Every row gives one point. To make a cloud, some directions were put in groups of two or more. Within a group, all points are equally far from the middle, so they leave a hole (a ring in 2 directions, a hollow ball in 3). The other directions are filled evenly. Then the cloud was stretched, turned, moved and blurred a little. Count the holes, and give their numbers of directions, smallest first.

Cloud:
[[ 24 -26   1]
 [ 37 -18 -20]
 [ 42 -21  -8]
 [-17  -3 -64]
 [-35  41  25]
 [ 44 -20  31]
 [ 21 -11  40]
 [ 30 -21  26]
 [  7  69   8]
 [ 30 -18 -22]
 [ -3  54 -38]
 [-44  32  25]
 [ 49 -18  32]
 [-34 -36  -9]
 [-62  21  20]
 [  1  14 -58]
 [-36  55   7]
 [ -1 -33  -8]
 [ 44 -17 -15]
 [-27 -12 -65]]
Holes: 1 (2)

Cloud, 29 rows:
[[ 39  37  16  48]
 [-47 -30  16 -35]
 [-41  23   4  22]
 [-14  38   5  29]
 [-11 -20   4  52]
 [-33 -27  33 -41]
 [-35  21  50 -13]
 [-28  35  48 -38]
 [ 25  -1 -26  14]
 [-20  15  18 -68]
 [ 52 -11  26  42]
 [ 47 -14  -4  29]
 [ 22  21  63 -51]
 [ 50 -18   7   8]
 [-29  18  38 -65]
 [ -1  53  30 -24]
 [ 15 -35  31 -10]
 [-33 -35  15 -34]
 [ 38 -13  -8  -6]
 [-17  -2  63 -32]
 [ 23  50  52   5]
 [-12 -27  47 -13]
 [-17  27  40 -64]
 [  1  13  14 -65]
 [-22  16   1 -59]
 [  9  25 -22  29]
 [-41   9  47  -9]
 [-51  27   9 -10]
 [-62 -16 -13 -16]]
Holes: 1 (4)

Cloud (49 x 6):
[[-17 -86   2  -1  -1   9]
 [-31 -42  -5 -75 -11  24]
 [ -6  32 -19  46  31 -29]
 [-28  19   6 -49  70 -19]
 [ 18  14  23 -10 -33  27]
 [-21 -56   7  17 -26  26]
 [  8  -8  40   9  28 -14]
 [-52   4 -53   9 -10   6]
 [ 17  14 -39 -24   2  23]
 [  7 -57  14 -19 -21 -24]
 [-76  -6 -20 -64 -23 -21]
 [ 36  13 -31  60 -32  -1]
 [-12 -67  30   4  34  -3]
 [ 28 -26  -5  -9 -53  32]
 [-73 -35  13 -72  40  13]
 [ -3   3 -38  45   7 -50]
 [ 18 -21  44 -23  22  -9]
 [-74  13 -11 -23 -10   7]
 [  8  27 -35  19  60   6]
 [ -9 -66   3 -16 -41 -22]
 [-71  12  -5 -37 -26   3]
 [-33 -71  18 -21  47   8]
 [-45 -27 -46 -32  12 -40]
 [ 17  29   6 -47  33  30]
 [ 36 -12  26  22  56  17]
 [  4 -16  31 -37 -26  44]
 [-54 -15   3 -49  30  40]
 [-47  -5 -23 -73 -12  17]
 [ -6 -84  -1  -4   8  -4]
 [-85  -7  -9 -55  22  12]
 [-56 -23   2 -41 -49 -18]
 [  1 -10 -31   8  65 -19]
 [  2 -17   4  48  20 -30]
 [-17 -53  46 -29  47   3]
 [ 18  46 -37  13 -37 -15]
 [-24  51 -12 -24  42  22]
 [ 13  41 -51  -4  19 -23]
 [ -9 -14  16  20 -21  34]
 [  6 -15  19  -3  21  55]
 [  0  26 -18 -54   6  29]
 [ 45 -11  -4  50  -4  29]
 [-83 -15   1 -22 -10 -12]
 [ 31 -17  -9  48 -25  30]
 [  5 -38  27  29  31 -15]
 [-47   0 -53 -40 -32  -1]
 [  3  60 -20  -8 -16 -15]
 [-54 -44   2  14 -24  -2]
 [ -1 -46  -3  28 -31  31]
 [ 52 -31  -3  36  28  -2]]
Holes: 3 (2, 2, 2)

Cloud, 89 rows:
[[ 34 -18 -16  60 -21  27  46 -23   0]
 [ 14  -2  38 -40   8  30   1 -29  43]
 [ -6 -15  62   8  81  33  15 -32 -29]
 [ 26 -42  43 -10 -51  46  -5 -26 -33]
 [ 34  47 -35 -15  44 -10  -8  61 -22]
 [ 53  36   3   7 -42 -36 -12  59   5]
 [-16   8 -10  -6   8 -60  12  33  25]
 [-42  21 -18  -9  45 -28 -34 -31  46]
 [-21  13  -9  55  89  32   9 -12  38]
 [ -4  14 -21 -47  33  40  21  29  25]
 [ 55  19 -21 -16   9 -27 -49  17  38]
 [ -8 -60  19 -11   0  25 -32 -25 -33]
 [ 52 -39  49  21  44  22 -34  19 -27]
 [ -6   1  48  17   5  76  25 -39  27]
 [ -6 -31 -49  49 -13  23  -9   0  43]
 [ 40  -5  -5  -7 -29  38  57 -21  14]
 [-43 -34 -39  15 -13  28  12   4  23]
 [ 51  13 -26 -32 -12 -34 -25  39  57]
 [-50 -37  10 -28  17  42 -28 -14 -54]
 [-36  12   4  -5  -3   1 -37  12  50]
 [ 20  51 -16   8  77   4  32  14  13]
 [ 11  -7  18 -40 -18  33 -46  42  15]
 [-39   8  14 -54  25  42 -35  21 -49]
 [-30   2  29  22  22  15   6  48  32]
 [ 43  38  42  25   4  29 -11 -22 -42]
 [-41 -26  -5  58  46  19 -29   1 -26]
 [  6 -46  45  34  36  -3  -2 -18 -45]
 [-14  12 -43 -17  35  28 -61  50  11]
 [  6  20  16   9 -35  52 -30 -27  46]
 [  7 -10  22 -27  36  -2  24 -44  40]
 [ 15 -29 -45  -9  49   6 -21  44   0]
 [ -2   4 -44 -28 -23  51 -44  37  26]
 [ 32  -5  60 -21   9  65   7 -32   7]
 [ 18  40 -15  27  66  66 -37  -4 -15]
 [-31 -17   1 -16 -18  14 -27 -37  41]
 [ 37   2 -35  -3  77 -25 -12  13  -8]
 [ 31  -8 -29  55  15 -44  12  30  25]
 [  0  51 -71 -11 -19  19 -30  36  31]
 [ -9  -4   8   4  85  22 -59  19 -41]
 [-55  11  16   6  10  51  40  16 -24]
 [ -2  51  26  -4  66  24 -38  20  15]
 [ 30 -12  -6 -46  43 -34  -4  22  21]
 [ -9  11   8   8   7  49 -27 -23  75]
 [ 35   0  16  -9  52  26 -31 -60   2]
 [ 32  17  64  49   0  66  23 -21  40]
 [-37 -26  12  41 -31  57  16 -18   8]
 [-16 -10  24  -8  -2  54  33  39  -9]
 [ -8  51  11  49  52  40  15  21  39]
 [-16  53  16 -22 -19  16   5 -28 -12]
 [ 39 -10 -24 -33  61   2   2 -25  -9]
 [ 31 -24  24 -17  50  76 -31 -24   2]
 [-58  12 -42 -53  12  37  -2  37 -25]
 [ 69  23  52   5  25  25   4 -26  31]
 [-32  28  14  -8  85  11 -25 -42  43]
 [ 19  21 -36 -51  -1   6  17  35  48]
 [  0  34 -46   5  22  62   7 -40 -16]
 [ 43  46  15 -22  -1   3 -40  19   1]
 [ -5   3  -5  12  68  22 -73  12 -20]
 [ -3  31 -48 -60  50 -14 -25 -21  22]
 [ -5 -29 -35 -49  36 -37 -14   8 -14]
 [ 39 -13  44   8  39 -34  11  28  -5]
 [ 17 -25   9  39  18   4 -19 -67  29]
 [-72 -15  -7 -18  12  10 -36  21   9]
 [-59 -30  26   4   8  43  13 -35  16]
 [ 24 -23 -41   6 -51  30   6  15 -39]
 [-12  13  57  33  -4  30   8  16 -62]
 [-21  29 -30  46  -3  22   5  26  69]
 [  9  26 -35 -36  20 -35 -13  14  58]
 [-17   7   4  68 -45  37   7  29  19]
 [-67   1   0 -18 -15  27 -36  13 -54]
 [ 51   3  46  28  51  41  -8  48  32]
 [ 17   2  67  -6  16  31   9  41  -6]
 [  8  33   3  -1 -44  12  27 -34 -27]
 [ 52 -19 -48 -24  42   9 -23  31  21]
 [ 21  42 -26  -7 -12 -46   0  62  23]
 [ 10  19 -41  36  19  47  -6 -12 -55]
 [-23 -51  22 -25  38  31 -28 -29 -42]
 [-23 -25  19 -28  37 -41   0  20 -23]
 [ 10 -47 -28   9   6  27  36 -18  38]
 [ 89 -15 -18 -24  29  -3  -8  31   5]
 [-21  74 -45  44  49  39 -33  13 -22]
 [ 26  17 -57  -2  48 -21 -31  53 -16]
 [-15 -12  23 -26 -34  49 -13 -41  -6]
 [ 64  21  -9   2  16 -22 -54  17  -2]
 [ 49 -23   2  57 -16   8  56   0 -12]
 [ 27  40  59  20  36  46   1  10  25]
 [ 30   4  24 -37  19 -14  -3  26 -59]
 [ 31  -6   3 -30 -51   1  51  18  16]
 [-24  64 -20 -21  81  68  -1  -8  -3]]
Holes: 2 (2, 6)

Cloud, 93 rows:
[[ 17  18 -15  24  15   9 -17  37 -30]
 [ 37  42  -7  42  -8  -2   2  -4 -26]
 [ 24  24  -5 -26  -3 -21  -6  27 -29]
 [-15  26 -24 -14  19  31  59 -23  12]
 [  1  21 -30 -58  53 -35 -14   3  -9]
 [-29 -36   9  20  23  15  12  19 -40]
 [-39  52 -32   5 -29 -38  -1  -9 -10]
 [ 12  11 -34 -18  62  17  48 -26 -13]
 [ 10   2 -16   4   2  36  49 -14  23]
 [-48 -12  22  34  33  -4  22  20  10]
 [ 13  12  22  23 -32  -7  49  12  37]
 [-29   4 -23 -35  36  35  26 -25 -15]
 [ 18   8  20   9  21  37  16   1  17]
 [  8 -10 -21   8   3 -13  18  14 -68]
 [  7  23 -52  -2 -27  25   1 -31 -15]
 [  2   4 -23  -8   3 -39 -37  37  -5]
 [-38  -6  -3 -34   5 -20   0 -13  33]
 [-58 -14  13 -43  23 -39  32 -49  16]
 [-26  10 -15 -22  24   7  16 -14  42]
 [ -2  42 -25   9  27  -6  64 -46  42]
 [  2 -36  -3 -24  18  -1 -23  25 -20]
 [  2   3 -80   2 -35 -17  -9 -16 -46]
 [ -9 -10 -70  -9  -4   6  -7 -22 -27]
 [ 10  11  -8  46  45  24  23  14 -14]
 [-18 -14 -52 -38   8 -51  53 -42  39]
 [  8  61  24  22  37  15   5  30   8]
 [-22 -29  14  -1  67   7  19   1  26]
 [-51  12  -1 -11  38 -26  39 -55  33]
 [  3  22 -23  -4  -1  34  47  14  31]
 [-52  -5 -48 -27 -31 -21   7  22  -4]
 [  4  30 -38  33  12  33  -3  -8 -42]
 [-28 -16 -24  12 -12 -45 -27  -9 -28]
 [ 18  10 -10  56  23  34  40  27 -12]
 [ -9   5  15 -10  43  36  36   1  30]
 [ 18  30 -18 -38  13 -29  36 -22  37]
 [-27  49 -52   3   2 -23  -6 -48  34]
 [ 10  46 -30  -2  37  32  16 -34  29]
 [  3  32 -15  -1  17 -13  95 -37  41]
 [  5  24 -32 -34  -4   2  31 -11  16]
 [ 26 -20 -28  22   0  -7  16  14 -20]
 [-30  26  -3  -6  -7 -19  29 -46 -24]
 [ 25  35  -4 -12  26 -22  32  21  24]
 [ 29  36 -28  41  -4  10 -15   2 -22]
 [-30  39 -45 -22 -26 -21  16 -15  28]
 [ -6  19 -34  15 -31   1  37  17  54]
 [-51   3 -46 -31   3 -25  40  -4  -1]
 [ 35  43 -42  22   5 -28  63   9  13]
 [  6 -12 -49   8   2  -2 -31  38 -38]
 [  9  54 -13  18 -14  13   5 -46   0]
 [ -3 -12 -42  -2 -16  -3 -25 -15 -56]
 [ 13   5  -3 -22  38 -27  75  14  18]
 [-51   3  18 -14  29 -42  16  13 -15]
 [-16  20 -36 -30   0  -1  33 -25  17]
 [  5  -7  15  14  50  12  -1   0   8]
 [ -7  -6  12 -16  10 -23 -46  35 -32]
 [  0  14 -15  -2  25 -35 -23  26 -26]
 [ -5  17 -10  53  -5 -11  60   8 -22]
 [-17  37  38 -24  44  -4  17   1 -14]
 [ 22  40  39 -35  23 -18  31 -12  17]
 [-30  55  29  -8   7  16  24 -31  22]
 [ 22  15 -37 -19  18 -14  39 -30 -17]
 [ 18 -25 -34 -21 -21 -36 -37  41 -30]
 [-14  70 -31  36   4   1  31 -20   0]
 [ -1 -31 -68  -1  -4  22  11   0 -13]
 [ -6  34   6  29 -47  10  -2  17  22]
 [ 29  12 -43  42 -25  -9   3  18  -4]
 [-31 -41 -21 -49  34 -17  44  -6  29]
 [  2  66  54  -6  15 -11  28 -12  17]
 [ -6  11  19  -3  -7 -22 -52  25  -6]
 [  2  18 -31  17  18  12  83 -39  12]
 [-23  -5 -21   3  17 -13  22  33 -43]
 [-16  19  54 -11  16 -25  35 -24  59]
 [ -4  10   3  13   8   6   7 -34 -29]
 [-33  25  12  -7 -24 -32 -38  21 -38]
 [ 32  10  -3   1  36   9  30  41  22]
 [-23 -12 -41 -29  -3 -13  26 -28  30]
 [-22  15 -18   1 -11 -29  64 -41 -13]
 [ 34  54 -27  26 -26  15  19  39 -11]
 [ 18  26 -50 -20  30 -18  -3 -32  -3]
 [-32 -52 -34  -7   5  20  45 -12 -16]
 [  0 -41 -17  10 -12 -47  30 -19  -7]
 [-18   2 -31 -35 -58 -80  12   3  -8]
 [ 16  18  -7   9  -9  10 -29  43 -45]
 [ 37   8 -39  -7  -3 -30  30 -21 -34]
 [-51   2   5 -22 -17 -27 -19  12  10]
 [ 17  45 -30 -15   5 -17  -8 -45  43]
 [ -2   5 -40 -11 -17 -86   9  -3 -14]
 [-13  29  55 -18  17  10  -4  -4  17]
 [ 16 -29   8  13  12 -16  32  32 -14]
 [-11   2  30  30  31  -1  -9   8   0]
 [ 13   0   5  11   4 -14  52 -44   1]
 [  0  33  36  -7  10  15  69 -19  29]
 [-12  13 -49 -43  11  18  25 -12 -17]]
Holes: 1 (3)
